Each row of a before or after table is a point. One or more steps were done to the points. Then noise was added and the rows were shuffled. The steps act on how far a point lies along the listed directions, d1 being the first. What was done? A step turns or swaps two directions, mirrors them in a line or flattens them onto one, adds a multiple of one to another, or multiplies one. Angles are multiples of 10 degrees, from the lower direction toward the higher: turns from -170 to 170, lines from 10 to 170 but not 90. Use the fewest steps. Two steps may share a direction if one is a turn and the other turns, adds or multiplies; they go together, in the order done. Otherwise the lowest direction goes first.

Directions:
(1): [0.42 1.84]
(2): [-1.84  0.42]
Before, 10 rows:
[[-0.35 -0.09]
 [ 0.51  0.05]
 [ 0.29 -0.14]
 [ 0.33  0.01]
 [-0.36  0.39]
 [ 0.17  0.23]
 [-0.08  0.34]
 [ 0.18  1.15]
 [-0.22 -0.50]
 [ 0.49 -0.61]]
After, 10 rows:
[[-0.19  0.49]
 [-0.28 -0.34]
 [-0.31  0.25]
 [-0.02 -0.37]
 [ 0.21  0.30]
 [ 0.53 -0.03]
 [-1.10  0.36]
 [ 0.33 -0.65]
 [-0.12 -0.24]
 [-0.27  0.03]]
Steps: swap d1 and d2

Directions:
(1): [-2.02  1.10  0.15]
(2): [ 0.69  1.51 -1.60]
(3): [-0.86 -1.36 -1.65]
Before (12 x 3):
[[ 0.30 -0.09  0.05]
 [ 0.02  0.10 -0.35]
 [ 0.55 -0.07  0.12]
 [ 0.22 -0.51 -0.09]
 [-0.48 -0.55  0.23]
 [ 0.41 -0.56  0.29]
 [-0.30 -1.04  0.42]
 [-0.83  0.17 -0.54]
 [ 0.18  0.09  0.25]
 [ 0.35 -0.48  0.62]
 [-0.40 -0.53  0.77]
 [-0.41  0.05 -0.64]]
After (12 x 3):
[[ 0.25  0.65  0.29]
 [ 0.03 -0.52  0.47]
 [-0.43 -0.10 -0.36]
 [-0.49  0.12  0.08]
 [-0.66 -0.25 -0.08]
 [-0.50 -0.19  0.70]
 [ 0.56  0.55  0.57]
 [ 0.02 -0.26 -0.17]
 [ 0.08  0.30  0.02]
 [-0.08 -0.03  0.61]
 [-0.50 -0.48 -0.06]
 [-0.28 -0.11 -0.24]]
Steps: turn d1 and d3 by -140 degrees; multiply d2 by 0.7

Directions:
(1): [-1.48  2.06  0.26 -0.77]
(2): [ 0.71  0.51 -2.38 -0.81]
(3): [-2.06 -1.44 -0.86 -0.21]
(4): [ 0.41 -0.71  0.78 -2.41]
Before, 13 rows:
[[ 0.31  0.61 -0.45  0.39]
 [ 0.12  0.15 -0.08 -0.71]
 [-0.04 -0.61  0.60 -0.13]
 [ 0.36 -0.35 -0.23 -0.40]
 [-0.25  0.26  0.55  0.47]
 [-0.17 -0.37  0.55 -0.45]
 [-0.42  0.54 -0.02 -0.22]
 [-0.24  0.16  0.39  0.50]
 [-0.54 -0.52  0.21  0.77]
 [-0.07  0.52  0.03 -0.16]
 [ 0.75  0.04 -0.22 -0.46]
 [ 0.25  0.42  0.50  0.11]
 [-0.34  0.58 -0.62  0.21]]
After:
[[-0.26 -0.01  0.72 -0.24]
 [-0.14  0.59  0.18  0.66]
 [ 0.44 -0.04 -0.52  0.00]
 [-0.23 -0.08  0.64 -0.09]
 [ 0.05  0.46  0.43 -0.29]
 [-0.34  0.43 -0.06 -0.10]
 [ 0.00  0.32 -0.60 -0.29]
 [-0.14 -0.84  0.66  0.13]
 [-0.69  0.26 -0.09  0.60]
 [-0.67  0.26 -0.13 -0.14]
 [ 0.37 -0.49  0.14 -0.60]
 [ 0.58  0.50 -0.47  0.05]
 [ 0.12 -0.31 -0.11 -0.74]]
Steps: turn d1 and d3 by 30 degrees; turn d2 and d4 by -60 degrees
